Every row gives one point. The ring and each string are closed loops that go straight from each point to the next, and from the last back to the first. Before rounding, they use only three directions, however many columns there are. Count how often each string passes through the ring. Passing back the other way cancels.
In the rows, zero is written as 128.

Ring:
[[188  94 111 145]
 [187 110  88 117]
 [158 142  79  79]
 [127 161  99  71]
 [ 99 160 129  76]
 [ 84 137 155  87]
 [ 88  97 174 108]
 [115  74 174 135]
 [167  78 144 159]]
String, 16 rows:
[[115 130 155 122]
 [ 98 123 182 134]
 [ 81  82 195 123]
 [ 69  52 201 111]
 [ 82  54 170  88]
 [104  85 149  93]
 [117 133 155 124]
 [ 88 157 173 118]
 [ 65 172 166  85]
 [ 74 160 141  61]
 [ 79 154 126  47]
 [ 81 210 133  69]
 [ 97 211 142  99]
 [110 172 145 110]
 [109 120 137  90]
 [110  97 134  84]]
Times through: 1

Ring:
[[170 154 126 121 114 135 146 125 139]
 [161 190 126 114 122 139 142 139 158]
 [142 204 124 109 129 134 131 143 167]
 [122 187 119 109 130 123 119 135 159]
 [106 153 118 112 130 114 115 121 148]
 [ 97 127 120 115 130 112 118 113 144]
 [ 97 103 124 119 130 115 129 106 141]
 [115  91 127 123 124 120 140 103 135]
 [146 100 126 126 115 125 146 106 126]
 [167 129 126 124 112 131 147 116 129]]
String, 26 rows:
[[131 178 127 112 130 134 137 135 166]
 [127 222 133 105 140 148 145 155 198]
 [140 237 130 105 137 148 141 158 194]
 [152 229 124 107 129 140 133 152 175]
 [160 178 115 115 115 121 121 129 134]
 [151 185 117 113 119 123 121 132 142]
 [133 224 120 105 132 131 121 149 173]
 [109 227 126 102 143 135 126 153 193]
 [105 205 124 104 141 130 123 144 182]
 [105 186 116 107 134 116 109 133 159]
 [ 95 171 114 108 134 109 102 126 152]
 [ 88 160 118 109 137 112 110 124 158]
 [ 91 140 115 112 132 105 106 115 142]
 [ 76 152 124 109 143 118 120 125 171]
 [ 99 154 127 112 137 127 132 127 168]
 [127 135 119 118 122 117 124 115 135]
 [125 133 118 118 122 114 121 114 133]
 [112 148 123 114 130 121 127 122 153]
 [ 96 164 125 110 139 125 127 130 170]
 [ 95 172 117 108 135 113 108 128 158]
 [119 172 111 110 125 107 102 125 138]
 [121 199 113 107 129 114 104 136 153]
 [116 215 123 104 138 131 124 147 181]
 [120 197 127 108 136 136 134 142 179]
 [130 165 125 114 128 129 134 129 157]
 [150 152 117 118 116 119 124 120 130]]
Times through: 0
String (20 x 9):
[[151 168 131 116 125 141 151 133 162]
 [148 153 123 118 120 128 136 124 142]
 [154 159 122 118 118 127 134 125 140]
 [176 195 119 115 114 130 130 136 141]
 [143 242 129 104 136 148 141 160 193]
 [123 225 131 104 141 145 141 155 197]
 [134 166 123 114 126 127 131 128 152]
 [150 170 116 115 117 119 120 126 135]
 [145 225 120 106 128 132 122 148 167]
 [136 249 128 102 138 145 135 161 196]
 [131 203 130 109 135 142 141 146 182]
 [148 164 122 116 121 128 133 127 145]
 [182 167 117 120 108 125 130 125 124]
 [193 186 125 119 111 142 148 136 144]
 [159 182 135 116 126 150 160 140 172]
 [134 157 129 116 128 135 145 128 161]
 [159 132 121 122 112 123 135 115 125]
 [165 127 120 124 109 122 135 112 119]
 [202 114 118 130  95 122 140 106  95]
 [170 162 133 120 119 147 160 132 156]]
Times through: 4
